Every row gives one point. Before rounding, the points of a table are all equally far from one centre. They may lie mostly on one side of it. Where is the centre, to within rounding?
In the rows, 128 means zero.

Points (9 x 2):
[[160  87]
 [118 188]
 [144 183]
 [ 72 162]
 [ 71 161]
 [ 71 162]
 [123  71]
 [146 182]
 [154 176]]
Centre: [120 129]

Points (9 x 4):
[[205 170 125 136]
 [162 216 150 146]
 [150 164 144 101]
 [174 134 184 182]
 [180 202 101 135]
 [189 142 153 125]
 [119 212  84 185]
 [176 132 136 112]
 [ 73 154 144 153]]
Centre: [141 156 123 171]

Points (12 x 8):
[[126 156  93 136 171 173 119  36]
 [175 104  80 162 140 180  94  83]
 [122 146  45 108 203 149 105 113]
 [121 125  93 115 213 158  91  91]
 [150 172 116 105 180 160  70  72]
 [133 127  72 166 183 128  89 132]
 [176 146  96  91 181 185  76  84]
 [173 154  68 146 192 221 118  85]
 [191 118  77 140 184 168  84 132]
 [145 119  96 138 178 146  64  91]
 [174 144  84  71 205 169 130 113]
 [155 118  47 120 176 135  98 100]]
Centre: [141 154 100 128 150 172 128 119]

Points:
[[103 109 169  95  39 120 158 101  56 140 123]
 [ 93 111 178 150  73  86 189 113  54 139 158]
 [ 68 115 163 144 121 164 209 112  67 148 111]
 [118 120 189  93  75 118 187  84  67 109 152]
 [ 89 120 214 149  38 124 189  73 122 104 125]
 [ 99  95 189 149 112  92 106  35 106 117 143]
 [102 102 148 100  90 100 168  63 107 173 139]
 [ 87 144 144 122  89 100 227 107  94 105 135]
 [ 73 144 218 170  92  91 169  92  55 103 148]
 [118 103 195 154  22 118 155 133  96  75 111]
 [146 116 195  95  97  99 179  78 108 125  89]
 [ 52 165 214 114  70 101 173  81  90 131 163]
 [100 129 138 101  49 100 157 102  58 144 104]
 [127 156 143  76  82 109 159 117 104 170 139]]
Centre: [ 79 123 176 131 105 122 134 127 120 116 121]

Points, 15 rows:
[[ 57 167 136 163  92 166  84 143 164 192 143 122]
 [117 181 130 144  89 126  46 175 150 168 144  87]
 [132 167 125 221 172 172  45 162  96 188  99 127]
 [ 79 210 129 124 154 133 108  86 135 134 144 102]
 [124 185 155 182 163 168  54 182  82  91 166 198]
 [108 116 120 134  91 147  45 201 111 195 165 140]
 [108 166 100 189 152 137  22 216 166 131 134 112]
 [177 191  85 164 129 129  38 151 139 155 116 108]
 [143 189 111 114 125 123 118 165  83 101 150  81]
 [107 129 116 111 140 197  58 127 127 197 138 109]
 [132 169  38 190 135 130  34 187 114 162 113 166]
 [177 131 119 161 121 155  61 151 122  71 108 178]
 [130 132 150 171  79 110 126 162  65 107 130 165]
 [ 72 191 109 171 101 119  49 210 108 177 175 159]
 [120 111 132 182 119 155  50 147 121 175 185 112]]
Centre: [110 157 119 147 156 136  99 167 122 145 124 158]

Points:
[[170 116 131 166 215  86 151 157 173 118  68 108 154 121 195 158  86 150]
 [202 156 137 163 209 165 165 174 143  69  72 107 146  71 168 148  97 186]
 [221 107 115 154 214 168 167 131 164 136  61  66 129 131 192 134  99 169]
 [169 106 119 226 212 154 158 160 116 114  58 139 140 118 135 138  57 152]
 [185 100 158 161 213 130 159 115 169 126  62  98 184 133 169 116 110 150]
 [176 130 140 157 217 144 136 159 185 126  53  59 132 117 181 140  80 137]
 [178  76 133 149 224 131 169 167 143 114  55 110 157 130 140 164 121 149]
 [165 124 130 178 244 163 152 153 160 113  48 108 147 121 149 162  75 162]
 [225 171 115 146 236 152 186 134 127 121  96 114 126  82 169 166  75 151]
 [197 112 159 177 235 184 139 177 168 136  83 108 135 127 151 140 139 126]
 [190  97 104 159 165 166 173 124 181 125  69  99 124 112 127 167 110 181]
 [181 124 122 203 190 130 170 136 186 122  57 121 147 142 170 160  89 142]
 [197 129 138 184 228 116 159 131 152  77  86  91 132 129 158 156 118 146]
 [168 121 121 184 193 157 109 130 160  92  26 106 121 119 182 148  75 181]
 [178 122 111 179 172 176 138 105 174 127  60 118 112 100 123 153 147 139]
 [175  87 142 162 188 128 146 129 167 116  81  93 154  91 140 111  56 177]
 [176 137 146 169 188 161 162 156 175  98  43 100 155 173 174 183  75 148]
 [177 128 126 175 240 145 151 147 173 102  84  97 105 142 156 152  98 169]
 [153  95 144 150 241 176 155 158 143 124  44 112 155 124 148 176  86 154]
 [211  96 139 157 197 157 173  93 144 103  79  62 137 135 174 171  96 136]
 [177  90 133 163 212 141 163 125 162 105  75 127 120 112 132 153 129 158]
 [235 104 120 175 180 156 162 168 174 105  59 122 133 137 167 113 103 150]
 [198  88 120 189 170 139 131 112 172  98  87  74 143 115 152 145 128 196]
 [194 101 127 128 202 162 159 196 199 108  88 121 141 134 154 147 118 167]
 [204 112 120 149 219 155 190 176 153 114  62  97 137 137 157 161  62 169]]
Centre: [166 144 106 143 158 165 117 153  97 133 118 110 162 134 171 141 102 145]
